Each wall is flat, endless, passes through zero and stands at right angles to its row. A trip goes straight from one point to another. Which walls does it cross, in order?
In the rows, zero is written as 128.

Walls:
(1): [171  66]
(2): [ 87 181]
(3): [121  95]
(4): [ 59 160]
(5): [ 92 147]
Trips:
[150 136] to [173  67] => 3
[145  82] to [140  63] => none
[165 129] to [123 153] => 1, 2, 5, 4
[125 151] to [74 98] => 3

Walls:
(1): [135 172 187 128 146 131 158 150]
(2): [ 89 130 132  54 127 170 123  11]
(3): [107  62 146 107  80 179 100 149]
(4): [137 123  91 199 152 124 170 120]
(5): [111 136  78 148 118 141 111 137]
(6): [152 162  98 137 163 137  91  81]
(7): [116 137  92 100 115 131  92 102]
(8): [157 128  96 117 162 112 112 222]
(9): [129 140 174 131 182  96 103 142]
Trips:
[208 120 111 151 109  93 102  83] to [128 202 162 191 169 119 155 114] => 9, 7, 1
[148 104  95  79  73  99 116 181] to [110  99  74  99  98 155 109 133] => 2
[136 107 179 172 170 151 150 232] to [101  84 164 153 181  75 153 104] => 3, 8
[114 140  87 162 118  95 159 142] to [103 134 155 151 115  87 137  94] => 8, 1, 9, 5, 2

Walls:
(1): [160 160 145 106 162 139 104 116  48 135 160 104 104 113]
(2): [197 192 143 143  89 110  90 171 119 137  67 121 111 113]
(3): [ 81 178 134 119  85 162 123 143 165 125 193  81  93  59]
(4): [117 205 117  75 133  55 171  85 159 129  47 111 140 181]
(5): [181 132 122 112 128 134 133 135 102 149 104 135 190 107]
Trips:
[168 140  68  88  89  78 150  42 192 129 142 108 115 142] to [ 93 109 141  72 126  91 127 111 142 192 151 114 130  87] => 1
[166 108 200 175 127 181 131 134 184 122 106 138 124 135] to [ 99 140 187 154 166  95  98 147 132 142  70 182 115 137] => 4
[154  71 111  84 128 150  84  95 115 136 203 127 108 166] to [ 84 159 127 126 144 119 205 127 110 135 161  63  91 143] => 3, 4
[116 162 179 174  98  40 130 109 164 112 125 175  69 131] to [ 53 144 179 124 167  79 103 138 193 104 152 127 192  98] => 2

Walls:
(1): [118 103 117 155  51 180 102 140  81 137 209 160 117 116 173 125 148 225
 103 133 146 113 130 174 114 145  91 122 162  92 143 140]
(2): [ 89 116  70  40 106 145 122 180 131  63 145 138  91 161 107 120  85 107
  76  90 124 148 145 179  64 127  61 128 131  72  54 133]
(3): [169 127 113 138 121  69 127 147 127  86 140 141 205 147 131 123 170 116
 190 127 122 141 184 124 129 115 112  79 153 163 137  75]
(4): [125 142 102 173 130 106  89 155 197  44 148  86 107 152  88 189 150  89
 147  88 134 182 138 121 162 119  84 123 132 119 126 120]
(5): [ 97  89 182 108 107 159 119 119  66  98 127  27 153 110 104 132  94  80
 104 133 100 123 156 205 111 159 124  76  98 152 153 124]
(6): [118 132  81  92 107 151 148 160 169 124 163 115 130 116 196 157  74 172
 102 131 117 127 100 188 150 160  65 117 141 132 200 176]
(7): [127 117 146 148 151  98 139 151 126 103 154 121 128 111 121 184 117 103
 123 154  67 113 113 164 155 155 101  62 163 127 119 105]
(8): [ 88 178 183 119 116 120  89 113 104 156 122 133 131 125 120 129 101 203
 132  41  58 159 188  92 129 116  90 120 139  97 119 147]
(9): [146 108  92 152 126  80 194 161 148 163 158 116 128 134  82 132 154 117
 204 171  86 119 144  83 152  58 172 133 124 181 124 140]
(10): [ 87 194  94 156 177 114  96 212 146 139 131 146 161 116 131  92 119 191
 113 102 149  44 185 119 118 204 106 118 112 128  78  75]
(11): [ 97 126  91 159  54 129 149 143 116 128 120 203  67 157  89 115 115 115
  86 104 177 185 109 127 126 178 108  99  91 157 125  51]
Trips:
[167  66  67 164 200  77 135 138 162 142 107 154 148 140 177  97 103 107
 107  83 124 158 200  70 115  62  99 193  45 128 102 198] to [131  97 168 130 130 152 122 123  97  72 125  67 109 146 161  81 209 107
 162 168 118 164 109  73 107  88 156 135 153  96  97 142] => 10, 8, 2, 5
[150 122  65 164 138  38 103 156  93 124 120 116 132 108 126 157 166 134
 147 137  73 140 160  66 174 155 105 105  76 152 131 113] to [112 145 216  94 153 177  53 109 114 140 118 134 104 138 114 136 117 114
 141  72  91 171 126 144 115 124 135 156 137  67 147 128] => 11, 5, 9, 10, 3, 2, 7
[163 100 129  91 105 128 132  47 131 114 169 115 193  93 128 134 132 191
  88 115 157 129 139 128 119  92 141 185 144 141  96 128] to [ 82 147 147 148 125   7 133 119 147 129  91 144  75 130 114 149 156 115
 125 150  64 133 171 123 136 156 148 145 184 137 119 155] => 9, 1, 7, 4, 10

Walls:
(1): [136 145 170  92 172 122 149 146 107 104 189 164 187  88 148 113 137 145
  81 158 128 154 140 132 128 179 142 105 106 118 138 107 183 141 118  84
 132 142 127  83  89 108 133 181  81 105 106  67]
(2): [180 126 164 120 122 138 108 126 139 128 141 119 166 144 145 107 149 119
 125 127 139 177 165 140  85 130  97  88 148  85 164 107 187 127 136 197
 124 136 129 125 158  79 109 105 128  94 126  99]
(3): [ 84 132 163 106  70 101 102 132 127 128 109 129 159  86 121 157 153 166
 139 139 142 124 173 150 125 132 154 182  83 147 137  66 119 131 133 132
  72 113 129 113 149 159 122 144 150 157  85 144]
(4): [153  88 124  98 141 122 116 136 151 140 123  63 126 120 115 130 159 202
 146 118 157  86 120 117 114 137 118 100 193 135 119 146 138 135 197  88
 105 132 125 160  75 154 148 177 143 108 119 167]
(5): [118 150  94 136  95 112 156 128 154 100 100  81 147 128 126 134 105 170
 112 177 149 134 131  76 150 121 125 104 173 123 124 141  95 118 151 162
 127 138  75 125 124  87  71 184   7 167 103  99]
(6): [139  59 127 159 108  79 155  93 122  82 170 187  94  82 154 110 146 112
  98  63  72 141 135  75 128 134 116 117 120 134 201 210 138 111 124 108
 153 102 165 178 124  82 168 118 162 153 139 126]
(7): [129 103 115 166 146 140 153  96 140 119  92 161 172 115 156  92 177 117
  83 151 186 159 149 144 114 137 159 151 139 127  42 102  57 130 141 115
 173 123 117 114 179 141 108 115 136 121 155 135]
(8): [136  90 115  93 165 105 157 145 154 139  84 173 153 140  69 145 133 135
 143 124 119 130 191 166 133 159 151 114 144 141  85 130 124 107  80  69
 120 138 134 134 146 134 114 121 130 149 132 105]
Trips:
[139 101 161 128 138  99 152  82 112 103 158 151 105  97  94 126 131 141
 123 136  82 128 170 112 123 101 180 158 110 113 146  58 142 211  55 129
 150 133 109 167 112 161 114 140 109 167 104 117] to [126 160 168 117 137 137 120 149  67 122 161 120 118 191 172 107 152  82
 135  76 159 172 121 110 111 125  76 138 142 115 135 154 133 201 152 136
 168 139 130 116  97 174 167 109 112 134 140 144] => 8, 2, 3
[132  99  88 145 137 143 142 121 144 159  70 116 121 102 130 113 150 116
 149 148 106 117 134 152 131 111  98  95 155 168 187 135 120  85 136 137
 117  82  80 128 138 141 103 128 100 143 182 166] to [123  87 155 101 133 131 115 116 189 149 131  94 181 132 128 182 155 128
  60 121  95 190 119 135 111 118 185 124 130 168 172 175 145 103 139 122
 106  90 146  65 117 130  97  93 155 174 120 156] => 2, 3, 5, 7, 1
[ 79 131 134 139 159 109 123 109 151 151 139 123 117 120  86 110 154  82
 168 176  99 200 134 134 156 129 144 129 139 183 136 102  93 200 138 151
 120 126 124 139 146 176 152 106 109 116 153 150] to [123 190 135 105 112 116 173 103 152  86 134  88 139 106 134 120 115  90
 151 132 122  92 107 107 161 150 158 109 127 148 122  44 111 208 160 125
 141 175  83 145 125 159 179 129 128 121  74 132] => 8, 5, 1, 4, 7

Walls:
(1): [100 114 104 153 100  98 146  58 137 100 128  99  98 119 163 120 122  99
 132 137  91 117 151 149 133 114 136  96 158 123  99 153  84 157  70 129
 134 158 120 160  99 152 145 148 117 155 108 142]
(2): [121 139 193 139 146 125 130 149 145 119  90 113  87 141 143 116  56 157
 123 102 129 105 136 139 127  94 119 134 205 110 133  81 128  77 126 126
  71 105 203 149 116 121 131 204  97  87 148 187]
(3): [155 131 121  94  75 132  90 164 169 155 121 138 188  90 151 102 114 168
 121 124 102 168 133 148  98 153 131 102 132 148 130 179 171 153 151 123
 146 212  86 176 111 141 142 170 124  99  85 140]
(4): [230  72 158  90 130  94 181  83 124 104 179 125 184 112  58 152 115 181
 153  97 107 179  75 140 128 127 119 122 121 145 102 175 148 105  99 109
  39 157 102 133 125 123 148 114 152 120 101 133]
(5): [ 96 152  96 105 150  78 115 101 152 146 160 169  96 193 100  77 169  77
 132 126 133 106 126 116 163 158 160 163 141 157 120  77 102 163 174  80
 205 122 105 123 151  56 155 149 103 102 145 142]
(6): [153 161 127 116  84  95  84  82 159 155 139 119 112 165  89 148 132 108
 175 110 105 137 181 148  95 153 134 169 103 134  73  91 144 117 136  60
 143  96 105 182 133 100 149 135 105 154 139  80]
Trips:
[ 77 155 118 114 109  85 165 115 125 116 136 122 117  90 112 148 147 162
 168 118  98 138 183 164 129 148 196  93 162 189 157  79 129 171 139 102
 122 100 151 158 201 195 171 189 101 136 124 132] to [107 103 122 111  90 141  89 136 109 148 150 131  75 204 139 133 114 167
  95  87 116 182 139 133 104 123 126  96  91 142 127 182 165  79 249 147
 161  77 104 124  73  71 115 154 167 137 156 140] => 1, 2
[116 146 169 108 133 162 116 165  61 123 127 113 137 128 133  72 134 155
 130  85 119  67 162  61 170 126 120 100 129 135 149 100 228 144 129 116
 141 129 127 124 136 111 174 144  71  66 160  88] to [153  70  45  93  97  88 126 136 118  96 176 104 159  90  85 107 111 108
  65 109 134  66  90 125 120  96 142 166 104 126  96 131 101 177 118 162
 149 132 182  91  79 107 109 145 127 129 152 131] => 3, 2, 4, 1
[146 121 156 105 154 123 156 139  93  81 110 152 142  70 106 128 154 223
 158 182 117 112 122 186 139  80  74  83  60  70  97 106 122 112 146 161
 151 162  93  74 152 190 171 120 177 136 133 162] to [124  86  82 145 120  91 131 136 122 157  53 161 149 130 183 174  79 155
 166 133 121 100 130 155 124  16 124 208 152  86 135 144 128 194 154 127
 137 131  99 148 195 140 102 132 153 144 146  78] => 4, 1, 6
[121  96 174 148  76 120 146 113 130 158 164 185 107 103 118  82 127 127
 143 118 181 150 125 124 109  81 182 185 133  86 114 168  84 140 142 131
 136  85 129 104 158 119 154 123 146 107  92 108] to [ 90 167 150  51 139 178  91 136 147 152 110  80  44 130 102 115 110  89
 117 115 139 149  72 111 124 106 109 150 124 145 184 146 144 120 171 143
  68 119 142 127  91 138  97 126 155 139 125 130] => 6, 2, 4, 5
[161 154  81 149  92  79 147 160 121  82 163  62 154 172  84 146 139 144
 159 160 133 184  72  38 105 173 141  52 156 141  96 147 126 150 152 123
 106  62 118  85 124 141  82 120 151 100  93  88] to [143 116 111 138 155  92 161  89  92 108 137 146 150 128 133  83 176 188
 171 123  99  80 108 128 112 132 117 161 134 134 129 131 145 156 134 131
 136 144 160 117 127 118  85  76 111 100 128 160] => 5
[ 80 138  99 151 169 161 118 132  83 161  91 150 147 182 154 162 110 127
 122 102 153 120  76 133 120 161 149 169 126 110  83 186 125 125 113 138
 123  99  86 117 128 136 102 102 117 108 153  97] to [ 44 140 157 175 103  97 195  62 121 103 134 169 106 157 194  92 135  42
 131 121 158 122 140 186 119 143 112 161  91 130  62 155 167  98 100 124
 135 102 133 131 142 125  81 150 187  94  97 120] => 5, 1, 6
[158 138 135 167 116 123  72 146 139 136 168  92 165 149 137 133 144 124
 101  94 159  85 106 116  98 102 195  96 130 140 136 112  72 191 161 127
 151 196 139 116 171 121 107 155  91 151 102 134] to [ 68 125 118 100 114  94 144 121 132  76 182 104 139 139 135 146 126 129
 134 118 141 152  69 158 151 101 174 140 153  67 154 124 104 111 173 157
 171  69 133 144 121 102  92 120 165  96 154 111] => 3, 1, 2
[ 63 113  97 110 154 101 133 110  96 167 151 120 121 140 130 120 182 158
 117 152 153 122  94 164 119 129 158  74 164 125 135 121 183 128 113 150
  83 109 167 145 141 125 140 149 102 192 135 163] to [ 90 180 155 162 125 170 131  77 146 166 120 174  54 119 144 156  45 109
 145 133 141 119 199 117  95 193 130 159 139 114  77 126  66  85 132 110
 130 112  97 197  96  67 130 131 110 101 172 123] => 6
[148 170 159 126 141 141 119 123 182 123 111 131  90 176 133 183 118 129
 117 124 101 102 133 112 149 135  66 105 106 106 131 138  63 154 149 137
 117 125 168 240 173  91 147 115  98 133 131 129] to [124 122 158  34 101 119  52 112 116 127 145 124 158 121 175 111 183 155
 152 102 111 111 203  46  97  71 106 189 146 117  87 110  98  91  98 134
 116 130 177 115 113 143 185 151 147 156 171 172] => 5

Walls:
(1): [ 85 113 149 120 148 142 160 180 106 153 170 104 111 147 175  89  65  74
 141  93 155 141 132 136 138 144 154 157 160 134 157 123  51 131 212 148
 144 121 111  83  57 125 141 139 113  25 197 157]
(2): [135 157 123 101 192 145 119  93  95 101 173 128 141 125 115 124 132 126
 142 130 177 133 166 121 126 150 123 152 172 116 140 111 116 147 176 139
  82  92 108  94  90  73 118 159 158 148 154 168]
(3): [174 120 181 146 137 148 100  95 151 164 155 158  89 124 118 128 128 158
  93 118 136 111 184 139 161  98 148 101 188 157 147 142  90  74 119 191
 130 139 148 169 131 119 111 162  88 200 209 128]
(4): [135 124 106 154 157 121 104 104 132 115 165  70 148 156 143 185 107 146
  90 109 202 101 144 111 109 128 137 104 109 123  92 148 132 130  88  94
 115  90 128 106  68  50 151 191 107 166 145 198]
(5): [ 93 122  85 102 105 146  94 143 105 106 179 126 110 175 124 100 132 113
 108 141  98 206  76 119  84 179 125 104 125  96 142 137 164  95  24 121
  88 132 154  88 145  94 137 119 108 139 138  92]
(6): [207 130 140 108 139 152 193 177 120 166 188 193  79 190 125 128 139 116
  64 117  94 107  71 136 122 138 168 142 116 104 116  59 102  77 158 169
 162 106 170  70  98  84  99 197  65 180 117 130]
(7): [106 128 173 102 149 137 148 126  89 130 113 125 141 100 144 119 139 111
 166 171 148 116  64 120  73  63 145 114  95 151 161  61  81 146  97 158
 177 161 104 133 172 103 154 124 182 170 158 144]
(8): [ 78 156 152 149 161 155 112 107 112 123 124 127 217 115 155 113 113 146
  90 122 207 129  34 156 131 160  73 100 164 195  82 149 104  75 109 106
 135 135 124  89 143 102 207 109 145  82 166 129]
Trips:
[ 77  75 144 132 157 102 118 160 151 102 125 141 136 131 161 141 159 165
 152 134 192 137  93 160 129  95 113 115 159 109 103 166 130 175  98 142
  26 109  91  95 176 130 154 200 109 109  98 122] to [ 44 137 158 170 114  66  99 149 202 162 151 127 132 141 115 174 127 128
 133 152 169 166 117 134 101  99 109  96 125  64 150 120 114 117 118 160
 120 159  75 106 147 146 106  90 130 149 184  55] => 7, 2, 3, 4
[125 155 152 160 129 114 180  76 117 134 131 124 134 121  76  66 109  88
 146 139 120 115 147 156 125 121 121 140  78 107 103 185  94 118 167 149
 115 104 142 109 168 111 149 164 120  61 150 141] to [109 158 162  74  81  91 110 134 117 115 127 111 119 137  97  89  63 117
 152 117 105 167 144 143 114 129 112 126  89 114  96 106  99 157 139 115
 118 100  91 104 136 144  87  59 121 163 144 146] => 8, 7, 5
[118  73 122 133 121 147 122 106  88 135 154  88 144 124 124 118 127 133
 146  90 122 120 175 107 158  55 158 120 151  96  85 161 170 119 148 124
 206 140 166  58 183 188 140  98 152 192 112 118] to [146 107 144 107 150 141 139 138 151 146 168 155  73 123 103 120  80 103
 113 176 173 201 188 135 155 101 138  39  86  55 138 150 155 112 100 114
  74 130 125 118  97 168 121 152 110 186 137 157] => 7, 4, 5, 6, 2
[151 144 110 149 133  81 114 107 123 127 116  90 135 128  91 141 151 151
 151 147 116 116 147 143 123 158 149 134  99 114 135 181 130 112 119 133
 100 144  49 118 186 112 115  96 131 107 140  70] to [141 113 166 125 174  53 156 172 152 111 178 148 175 147 177 192 116 137
 110 154 152 133 107  92  89  72 139 109 133 160 165 155 108 105  68 166
  93 113 174 119  85 101  76 140 127 112 117 123] => 4, 3, 7, 8, 6, 2, 1

Walls:
(1): [162 151 128 151 180 187  81 155 100  85  73 136 182 149 144 115 164 136
 111 126 163 108 107  71 121  55 161 166 123 132 137 110 105 118 140 216
 142 141 132 152 157 184  79 143 128  78  95 120]
(2): [ 83  80  80 145  94  84  90  42 127 156 107 152  51  78 166 124 119  93
 121 143 107 183  62 157 141 124 117 146  65 171 121 137 134 105 120 104
 126 148  94 112 149  84 118 146 112  76 164 162]
(3): [134 118 119 126 126 155 111 178 118 124 162 162  79 178  89  95 186 119
 170 151 112  85  51 122 129 139 163 146 186 136 102 136 146 105  67 106
 136 131 170 114 117 157 136  84 119 148 151  66]
(4): [153 166 207 106 123 115 176 101 161 118 136 145  88 106 144 122 148  86
 177 102 111 195 118 112 152 119 147 129 165 127 121 110 123 114  40 147
 135 119 150 179 103 161 113  84 120 123 161 133]
(5): [118 151 181 193  46 176 116 103  65 177 173 129 139 140 126 149 109 147
 145 164 122 152 121  91 104 147 139 153 128 104 156 125 144 192 119 153
 157 144 152 115 107  77 135 144 161 124 117 186]
(6): [104 142 137 189  86  74 104 119 124 129 167 179 117  89  91  85 149 154
 191 156  93 213  78 104 149 170 138 126 173  89 163 137 142 126 141 140
 134 113 169  93 150 154 116 135 126 160 185 106]
(7): [104 148 120 163 209 107 136 109 133 125  92  74 161  93 167 120 138  80
  99 174 130 114 128 143 110 171 113 109 150 150 109 147 181 106 158 141
  92 173 162  98 160 161 155 117 112  92  61  79]
(8): [106 100 160 159  89 104  75 171 101 175 126 130  56 135 124 140 203 108
 163 155  77 143  79  29 152 121  98  87 114 163 111 154 157 138 121 108
 128 161  98 176 107 173  81 168  95 116 149 126]
Trips:
[117 121  62  87 139 120  58 156 119 160 136 146 152  71  69 152 146 112
 125 107 143 186 137 121  45 100 108 121  90 131  73  26 150 140 152 148
  63 146 138 113 134 108 165 187 146 130 101 121] to [179 150 115  53 171 106 163 202 147 120 106  87 122 157 116 105 101  83
 167 126 141 156 112 100 119 127 113 154 130  98 126 128 109 102 133 138
 118 162 155 142  89  80 191 166 175  41  82 101] => 2, 4, 3
[122 117 107 104  99 103 168  79 121 122 144 105 149 121  99 128 162  67
 163 111 130  95 130 116 135  99 143 138 157  77 130 114 103 141 117 114
 203  65  54 107 146 132  99  76 137 165 146 139] to [ 82  98 116 121 154  90 133  95 138 114 148  73 134 154 204 165 174 110
 135 131  69 123  47 129 123 109 116 165 166 122 124  82  91  88 147 168
 164 112  96  90 111  88  87 131 116 117 107 118] => 2, 1, 8, 7, 6
[185  94  61  97 135 195 167  66 136 123 106 126 162 138 135  97 105 148
  52 116 153 152 159 142 153 157 177  91 173  69 193 122 195 109 141 119
 179 148 164 153 123 114 162 104 140 107 101 144] to [141  81  99 131 134 197  65 127 159  94  81 109 133 110 246 135  88 120
  96 105  83 163 103  99 105 146  73 126 104 141 131 190 145 161 142  57
 119 167 109 106 197 179 128  72 124 128  88 109] => 5, 2, 8
